Rows are points. Examples show where two turns around zero, p and q, send a point. Where does a point land after both, in the order given? Backwards means that the second turn is done in reverse. Each puzzle has new turns, and all numbers are rounded.

Turn p:
-39 13 -> 21 35
-29 2 -> 8 28
66 11 -> -4 -67
-39 -17 -> -8 42
41 -8 -> -17 -38
Turn q:
-32 24 -> -33 23
-50 -41 -> -48 -43
8 -20 -> 9 -20
19 8 -> 19 9
54 28 -> 53 30
Where do these land?
p, then q: -23 -5 -> -1 24
q, then p: 52 14 -> 4 -54
p, then q: 45 -18 -> -26 -41
p, then q backwards: -10 -11 -> -8 12
q, then p: -64 20 -> 32 59

Turn p:
-34 52 -26 13 -> 8 -47 -49 -3
4 8 -19 -20 -> -1 14 -23 -12
-27 -80 11 -7 -> -65 12 52 -13
71 30 4 22 -> 78 19 8 0
15 -48 21 8 -> -11 18 51 -1
-28 39 10 -15 -> -7 -16 -38 29
Turn q:
-6 -21 -27 -9 -> -15 6 -20 -25
-27 -23 4 17 -> -8 21 22 -24
-34 -17 9 -6 -> 11 30 9 -22
-18 19 -46 37 -> -58 23 -3 17
74 10 26 38 -> -7 -76 32 28
-31 5 8 -92 -> 68 37 -58 -12
43 26 27 15 -> 10 -42 19 36
Where do these land?
p, then q: 7 -54 45 -15 -> 24 28 50 37
q, then p backwards: -27 -13 -20 18 -> -1 -31 -10 -24
p, then q: -5 9 46 -20 -> -31 6 36 18
p, then q: 0 34 -92 1 -> 1 -10 -93 -29
q, then p backwards: 25 24 21 16 -> -11 7 34 24

Turn p:
23 -48 -3 -37 10 -38 29 55 -> 38 -53 36 -27 22 -9 5 54
-21 40 -70 40 26 16 -7 34 -> -46 -54 -17 -15 -38 35 -36 -35
10 -18 37 10 -16 11 8 31 -> 7 -18 13 6 34 -14 36 -11
2 -33 33 23 9 -16 9 -18 -> 31 22 28 10 18 22 16 -7
-4 80 -37 15 52 20 -24 10 -> -66 -25 -9 24 -73 16 -18 -15
-28 -19 35 -13 -13 -27 33 19 -> 28 0 4 -34 14 6 49 18
3 24 16 29 -42 -14 -32 -41 -> 28 37 -32 25 -16 -16 1 -44
26 -3 16 16 -53 1 43 -50 -> 25 55 19 -28 15 -41 -3 -40
-11 -22 -27 -84 28 49 -60 -41 -> -47 35 -43 41 25 1 -51 82
Turn q:
8 -16 47 26 -58 8 15 46 -> -51 -37 23 20 -7 22 -52 -29
-48 33 2 30 65 -50 -45 5 -> 54 -44 -2 -55 56 -10 12 42
1 41 22 6 0 -30 17 -16 -> 34 11 17 -26 13 19 -21 -21
42 7 -38 -29 -25 16 89 16 -> -26 37 -29 6 -45 40 28 -76
7 5 -17 -3 -3 24 -35 -13 -> -4 16 -5 -1 -19 -9 -1 40
-41 13 -56 17 -40 -39 -38 -19 -> 24 -3 12 15 16 66 23 64
53 -92 37 6 31 21 -19 -33 -> -41 11 57 29 -5 -96 23 -4
-32 14 12 -50 17 12 38 13 -> 23 7 -57 15 15 -6 -12 -39
-35 11 -42 -2 23 46 -1 -24 -> 40 -3 -40 12 -39 -11 24 28
46 -17 32 -1 -11 -8 -20 25 -> -53 8 24 -14 14 -16 -22 -5
Where do these land?
p, then q backwards: -63 22 -31 -15 -40 -4 27 19 -> 16 48 -29 -2 45 10 1 53
p, then q backwards: 4 39 -14 17 -35 12 25 21 -> 26 -4 15 12 39 17 28 28
p, then q: -11 26 -10 -10 -4 21 41 -59 -> 38 26 -32 -9 19 32 -42 16
p, then q: -46 16 27 -19 0 15 10 27 -> 11 -11 -39 22 -7 17 24 -37
p, then q: 31 5 33 29 -11 -10 46 41 -> 10 20 36 25 24 -26 -5 -57
q, then p: -5 26 -20 -32 1 -40 7 -11 -> -48 1 25 5 -24 -14 -13 5
p, then q: -3 37 15 40 2 -11 -14 10 -> 15 8 33 31 -31 15 4 -8
q, then p backwards: 24 -104 1 24 49 2 -24 -43 -> 74 29 82 -35 -1 23 25 35
q, then p: 33 11 29 -21 -41 -4 -67 -37 -> -15 -41 -34 46 -39 -1 57 -5
p, then q backwards: 34 -78 -28 -14 79 18 -50 31 -> -69 -25 32 28 -82 -31 -57 11
